Each point is reached from the start by the listed moves, each made once or not at all, plus a little noise. Say if it took an odd or an even number of moves. Then give how often each move was made.
(in the rows, 128 means zero)

Moves:
(1): [170 127 118 116]
(2): [141 196 146 153]
Start: [152 121 133 101]
Points:
[164 188 153 127] -> odd (0, 1)
[152 121 133 102] -> even (0, 0)
[194 119 123  90] -> odd (1, 0)

Moves:
(1): [159 115 105 134 128 138 142 131]
(2): [151 182 128 114 113 118 130 110]
(3): [145 129 165 116 144 126 130 125]
(4): [122 131 123 173 145 112 150 117]
(5): [133 137 110 131 157 125 107 130]
(6): [124 145 141 133 140 162 133 127]
(7): [118 132 122 111 143 124 150 130]
(8): [140 144 126 123 116 132 137 188]
Start: [123 128 116 152 118 119 135 136]
Points:
[198 218 117 117 163 148 170 180] -> odd (1, 1, 1, 0, 1, 1, 1, 1)
[125 163 121 194 134 139 169 187] -> odd (0, 0, 0, 1, 0, 1, 0, 1)
[157 196  95 175 147 131 200 109] -> odd (1, 1, 0, 1, 0, 1, 1, 0)
[163 219 159 170 134 130 174 163] -> odd (0, 1, 1, 1, 0, 1, 0, 1)
[105 151 119 185 160 134 183 125] -> odd (0, 0, 0, 1, 0, 1, 1, 0)
[176 209  98 188 117 143 186 169] -> odd (1, 1, 0, 1, 0, 1, 0, 1)

Moves:
(1): [144 130 112 137 124 136 121 108 136 108 129 108 108 125 119 125 106 158
 140 144]
(2): [134 143 121 117 145 132 134 127 128 122 129 122 111 143 125 131 136 125
 135 127]
(3): [124 144 145 131 102 120 144 112 108 116 136 127 130 112 131 117 134 135
 119 134]
(4): [116 126 134 151 138 123 136 138 107 118 110 136 143 120 117 135 137 130
 112 148]
(5): [140 128 149 117 158 130 124 118 119 118 146 133 135 126 134 115 128 122
 123 132]
(6): [113 115 116 131 138 148 120 123 119 155 127 105 131 173 122 124 131 126
 118 129]
(7): [130 121 117 127 120 148 149 122 123 106 111 106 162 110 113 148 123 125
 140 133]
(8): [148 107 156 141 125 128 144 167 118 110 135 131 136 127 118 122 137 136
 124 121]
(9): [119 134 141 130 128 128 144 119 135 128 137 136 137 121 120 126 134 145
 118 121]
(10): [138 127 122 132 127 115 151 134 122 130 120 115 145 118 133 139 124 127
 110 134]
(11): [124 118 115 120 137 119 118 132 130 133 141 117 132 139 124 128 139 123
 137 131]
(12): [119 131 119 146 120 125 132 129 131 125 152 156 115 128 131 121 122 118
 106 116]
(13): [140 152 123 127 128 124  98 126 125 131 143 143 121 146 121 114 117 138
 125 103]
(14): [128 110 135 138 138 102 122 121 116 123 114 121 119 165 106 123 119 105
 136 118]
(15): [122 137 122 139 134 114 126 132 132  90 121 125 125 139 152 120 113 150
 145 116]
(16): [151 121 138 149 138 128 122 124 133 126 131 146 131 138 141 133 155 143
 137 110]
(17): [143 126 130 133 133 129 130 119 129 127 118 130 128 125 122  93 145 128
 131 114]
(18): [116 122 107  91 126 127 135 111 105 124 126 138 111 127 124 129 122 139
 114 129]
Start: [102 157 151 129 108 110 166 131 129 118 154 127 136 145 140 106  87 129
 132 117]
Points:
[162 143 155 177 126 110 219 134 116   7 161 108 165 121 136  64  61 170
 130 104] -> even (1, 0, 0, 0, 1, 0, 1, 1, 0, 1, 0, 1, 0, 0, 1, 0, 1, 0)
[ 88 153 147 126 130 120 179 102  93  68 166  73 183 176 149  90  87 142
 147 124] -> even (0, 0, 1, 0, 1, 1, 1, 0, 0, 0, 1, 0, 0, 0, 1, 0, 0, 0)
[103 138 155 116 162 100 193 156  72  71 196 164 122 159 117  91 111 127
  86 125] -> odd (0, 1, 0, 1, 1, 0, 0, 1, 0, 0, 1, 1, 0, 0, 0, 0, 0, 1)
[110 206 138 157 138  81 197 119  75  26 181 127 174 147 143  94  80 142
 104 113] -> even (0, 1, 1, 1, 1, 0, 1, 0, 0, 1, 1, 1, 1, 0, 1, 0, 0, 0)
[148 156 197 129 150  99 156 144 118  97 207 149 155 161 110  36 120 155
 121  72] -> even (0, 0, 0, 0, 1, 0, 0, 1, 1, 0, 1, 0, 1, 0, 0, 0, 1, 0)
[113 122 151 174 114  72 215 112  40  39 110  82 132 197 106  53  75 186
 103 124] -> even (1, 0, 1, 1, 0, 1, 0, 1, 0, 1, 0, 0, 0, 1, 1, 0, 1, 1)
[103 175 122 108 140 101 171  87 107  48 198 159 148 155 128  47  78 165
 118  61] -> odd (0, 0, 0, 0, 1, 0, 1, 0, 1, 0, 1, 1, 1, 0, 1, 0, 1, 1)
